Rows are points. Each copy is the shape, with its points in the same order, stretched, turned, moved and blurred by noise. Is it also mirrored, or only turned?

Shape, 5 rows:
[[ 57  -8]
 [-50 -35]
 [ 10  14]
 [-12  -7]
 [-32 -59]]
Copy 1, 5 rows:
[[ 38 -44]
 [-83 -14]
 [ 12   1]
 [-28  -3]
 [-84 -45]]
Copy 1 is: only turned
Copy 2, 5 rows:
[[-53 -27]
 [ 54 -20]
 [-17   7]
 [  9  -5]
 [ 44 -49]]
Copy 2 is: mirrored
Copy 3 (5 x 2):
[[ 15 -57]
 [ 21  59]
 [-14 -13]
 [ -2  13]
 [ 37  41]]
Copy 3 is: mirrored

Shape, 7 rows:
[[ 30 -16  17]
 [-14 -35 -54]
 [ 39 -40   2]
 [ 17  25  43]
 [-10 -14  -9]
 [-46  41  64]
 [-16 -50 -11]]
Copy 1:
[[ -11  -14  -38]
 [  35  -29   55]
 [  14  -39  -33]
 [ -46   32  -44]
 [ -10   -6   18]
 [-101   57    7]
 [  -1  -43   31]]
Copy 1 is: mirrored
Copy 2:
[[ 26 -40   1]
 [  4  25  77]
 [ 26 -54  37]
 [ 27 -21 -58]
 [  3   6  23]
 [-28  25 -95]
 [-23 -14  50]]
Copy 2 is: mirrored

Shape:
[[ 55 -32 -39  17]
 [ -6 -20 -48 -12]
 [  2  30 -64  40]
 [-12  12  31  16]
 [ 24  65 -50  15]
 [ 44 -43  36 -31]
 [-20  20  48 -53]
 [ 42  67 -44 -59]
 [ 31  35 -63 -11]
 [  0  17  46  12]]
Copy 1:
[[ -7 -39 -36 -69]
 [-31  -4 -43   8]
 [  8  22 -92 -10]
 [  8   9  41  16]
 [  0  53 -70 -20]
 [-30 -35  78 -39]
 [-40  39  84  50]
 [-52  74 -36 -17]
 [-25  33 -70 -25]
 [  9  12  62   8]]
Copy 1 is: only turned
Copy 2, 10 rows:
[[ 40 -19   4  16]
 [ 14  41 -15  28]
 [ 28  51  55  36]
 [-18  34  35 -40]
 [ -6  35  66  51]
 [-12 -33 -27 -23]
 [-65  24  -2 -31]
 [-52   5  24  83]
 [ -3  18  30  65]
 [-22  12  35 -48]]
Copy 2 is: mirrored
Copy 3:
[[-10  -3   1 -53]
 [ 14 -21 -31 -26]
 [-37 -30 -41 -33]
 [-25  -3  -3  32]
 [-51   2 -47 -30]
 [ 23  26  24  -5]
 [ 14  31 -16  47]
 [-19  45 -70 -29]
 [-18   8 -48 -42]
 [-21  15   5  32]]
Copy 3 is: mirrored

Shape:
[[-69  68 -44 -29  62  29]
 [ 23 -21 -16  75 -51 -56]
 [  0   4  57 -25  15  26]
 [ 35 -11  23  13   8  26]
 [-14   7  20 -22 -14  60]
 [-10 -19  -4  31   2 -47]
 [ 11  49  28 -57 -12  38]
 [ -4   3  45 -33 -48  40]
 [-28   7 -52 -36  35   0]]
Copy 1 (9 x 6):
[[-15  99  40 -66 -54 -54]
 [ 92 -57 -87  19 -12  -3]
 [-27  -4  18 -52  30  13]
 [  4 -11 -19 -18  15  44]
 [-18 -10  13 -34 -27  20]
 [ 30 -12 -51 -14  13 -40]
 [  2  -1  71 -24 -10  17]
 [ -3 -47  23 -25 -12  16]
 [-11  43  23   3 -11 -63]]
Copy 1 is: mirrored
Copy 2:
[[  18  -25  -26 -104   82  -29]
 [   1  -13    7  121   22  -45]
 [ -23  -22   22  -51  -23   17]
 [  16  -13   18   -2  -23   25]
 [ -35    8    9  -34   18   56]
 [ -11  -34  -15   46   10  -50]
 [ -14   37   41  -60    8   20]
 [ -56   33   15  -23   10   37]
 [  15   15  -62  -45   30  -33]]
Copy 2 is: only turned
Copy 3:
[[  8  46  70 -57 -32  71]
 [-23 -33 -19 -15 -49 -39]
 [-12  12  31  38  50  -7]
 [-13   1   0  18  45 -18]
 [-31   2  22  51  17  35]
 [ -8 -21  17 -39 -21 -26]
 [ 21  43  19  62   0  27]
 [-12 -14  10  92  11   5]
 [ 41   0  36 -60 -16  56]]
Copy 3 is: only turned
Copy 4, 9 rows:
[[-53  -8  15  24 111 -54]
 [-10  55  22  21 -44  13]
 [ 34 -23  21   0 -11 -58]
 [  9 -40  30  24 -37 -33]
 [ 15 -24  -7  -9 -30 -58]
 [ -8  31  40  -1  11   8]
 [ 37 -16 -24  25  12 -66]
 [ 44   1 -26 -20 -51 -58]
 [-38 -13   1  -9  75  11]]
Copy 4 is: mirrored

Shape (12 x 9):
[[ 46 -43 -44 -34  31  56  42 -24 -37]
 [ 24  41  -2 -30  13 -47 -24   5  36]
 [ 20  -4  46  21 -66   2   6  23  -2]
 [ 19 -51  26  38   0   9  30   7  33]
 [-19 -18   6   1 -27 -22 -15  11  18]
 [-12  38  35   3  24 -13  -4  26   6]
 [ 30  10  12  22   1 -15 -52   6  -6]
 [-25  -5  33  74 -44  12   8  -6   9]
 [  8  -3  -9  46 -29 -19   3  54  -7]
 [-15  22  12   2  -5 -44 -11  -9 -17]
 [ 33 -16   3 -27  68 -44  41 -49 -85]
 [ 33 -74 -11 -45  46  36  16   0 -57]]
Copy 1, 12 rows:
[[-14  81  49  67  33 -23  29 -41 -16]
 [ 20 -55  19 -20 -52 -20  46  25  23]
 [-25 -17   6 -13 -36  47 -16  30 -36]
 [-41  25  62 -23  28  41  15  16  17]
 [ 12 -21 -11 -43 -22  43  -3  11  16]
 [ 15 -41  34 -46 -23 -25  -4  34 -18]
 [  2  -5  29 -29 -56 -14   4  54  -2]
 [-60   4   4 -54  -6  26 -46  26  -9]
 [ -5 -22  -6  -9 -14  23 -16  71  -6]
 [  4 -35   4 -20 -45 -25 -27  17  14]
 [  6  24  93  81 -26 -84 -34 -15  23]
 [ 41  69  71  44  21   6   6 -24  -7]]
Copy 1 is: only turned
Copy 2, 12 rows:
[[ 23   0  62   6 -15  47 121   4 -12]
 [ 18  37 -45  16 -21 -55  42   1  27]
 [ 26   3  47   2  12  23 -58  -1  32]
 [ 28 -44  15  58  -7  55 -20 -42  29]
 [-12   1 -27  23   7  15  -4   7  15]
 [  3   3 -10  25  24 -36  -2 -32  70]
 [ 51 -23  -7  20  30 -37   0  20  29]
 [  0 -68  28  30  14   0 -87 -12  43]
 [ 21 -18  10  64  48  14 -14  42  22]
 [ -2  11 -25  20  18 -42  -4  -5   0]
 [ 44  23  12  39  39 -33  92 -44 -49]
 [ 24  16  29  14  23  62 117  -4   1]]
Copy 2 is: mirrored
